Every row gives one point. A path goes straight from each point to the next, and from the last back to the first. The post is the endless flat space through its rows: a point in 2 columns, a line in 3, a plane in 4, and so on, so that a path can go around it. How many times does the path go around the post? Going back the other way cancels.

Post:
array([[ 0.7, -3.8]])
Path:
array([[-3.2, -3.2],
       [ 0.3, -6.1],
       [ 3.3, -4.1],
       [ 1.0, -1.8],
       [-2.3, -2.6],
       [ 0.1, -7.0],
       [ 1.4, -5.8],
       [-1.1, -5.0],
       [-1.4, -1.2],
       [ 2.3, -3.5],
       [ 2.6, -6.1],
       [-0.5, -4.6],
       [-0.8, -3.3],
       [ 1.5, -2.0],
       [ 2.5, -4.8],
       [-0.2, -5.9],
       [-1.2, -3.6],
       [-1.0, -0.6],
       [ 5.3, -2.7],
       [ 2.0, -5.6],
       [-3.1, -4.8],
       [-2.9, -0.8],
       [ 3.0, -1.5],
       [ 2.9, -2.0],
       [-0.3, -0.3]])
Times around: 2

Post:
array([[-1.4, -2.8,  1.3,  0.7,  0.7,  1.6, -0.4, -0.2],
       [-1.9,  5.4,  1.0, -0.7,  1.6,  5.6, -2.3, -5.6],
       [ 1.7, -0.9,  1.8,  0.3, -2.0,  5.6,  4.1, -0.6],
       [ 4.8, -1.6, -2.4,  0.7,  0.6, -6.4, -1.8,  0.4],
       [-3.5,  1.4,  0.7, -0.7,  4.2, -2.6,  0.8, -3.6],
       [ 7.6, -1.4, -2.1, -6.3, -5.3, -4.7,  2.5,  1.9],
       [ 0.3, -5.5,  1.8,  1.1,  0.9,  2.8,  2.3, -3.7]])
Path:
array([[ -0.3,  -2.9,   1.7,   1.8,  -2.7,   1.8,  -5.1,  -3.8],
       [ -0.5,  -5.6,   2.3,   2.0,   1.6,   0.2,  -1.0,  -1.6],
       [  3.4,  -1.2,   1.6,  -3.8,  -0.9,  -0.7,   0.9,  -5.6],
       [ -1.0,  -1.6,   0.9,   3.1,   2.1,  -4.9,   1.8,   0.0],
       [ -1.6,   3.3,  -1.1,  -0.8,   2.7,  -5.1,   0.9,  -3.1],
       [  0.6,   1.5,   1.7,   4.2,  -1.5,  -3.9,   3.0,   1.6],
       [  1.7,   1.9,   2.0,  -4.5,  -2.7,   4.8,  -1.2,  -3.8],
       [  2.8,   2.7,  -2.4,  -1.5,   3.8,  -2.0,  -7.1,  -3.7],
       [  2.8,   1.3,  -0.6,  -2.5,   1.4,  -4.1,   1.2,   7.9],
       [ -0.6,   4.4,   2.8,  -3.8,   0.1,   3.9,   0.0,  -3.2],
       [  1.5,  -5.3,   2.5,  -1.2,  -4.3,  -1.7,   0.7,  -0.8],
       [  2.3,   4.2,  -2.3,   3.3,  -3.2,   5.2,   1.5,  -3.4],
       [ -2.8, -10.3,   1.1,  -2.3,  -2.4,  -1.5,  -3.5,  -4.3],
       [  3.5,  -5.5,   1.5,   0.2,  -3.0,  -3.5,   0.5,   1.6],
       [ -2.5,  -4.9,   5.5,  -0.6,   0.2,   1.2,  -2.3,   1.8],
       [ -0.2,  -0.8,   0.4,  -1.6,   6.0,  -4.3,   1.9,  -0.1],
       [  4.3,  -3.2,   3.0,   4.2,   0.0,   0.9,   0.9,   3.4],
       [  3.8,  -1.0,   3.2,  -1.7,  -1.3,   5.2,  -3.4,  -6.0],
       [  6.0,  -6.5,  -0.9,  -2.8,   2.8,  -7.7,   3.8,  -2.5],
       [ -2.0,  -0.4,   0.1,  -0.4,   1.8,  -2.5,   2.8,   5.5],
       [ -2.0,  -3.4,  -0.8,  -0.3,   4.6,  -0.1,   1.7,  -1.0],
       [ -3.1,   1.5,   1.3,  -1.4,   2.1,  -0.7,   0.0,   2.1],
       [  5.3,   6.2,   1.9,  -1.9,  -4.9,   0.0,   4.1,   4.2],
       [ -1.8,   9.1,   3.9,   1.4,  -2.5,   5.6,   4.1,  -3.5],
       [  3.6,   3.4,   2.9,   2.7,   2.2,   3.4,  -4.8,  -3.5],
       [ -1.8,   2.4,   3.0,  -1.3,   3.1,   6.4,   2.6,   1.2],
       [  0.4,   4.7,   5.3,  -1.5,  -0.6,   7.4,   3.5,   1.5],
       [ -3.4,  -0.6,   4.7,  -3.2,  -0.6,  -3.4,   0.7,   1.9],
       [  0.8,  -3.9,   0.9,   3.0,   1.2,  -2.5,   3.2,  -3.5],
       [ -0.7, -11.1,   1.8,  -1.4,  -1.7,  -2.2,   8.6,  -2.7]])
Times around: 0
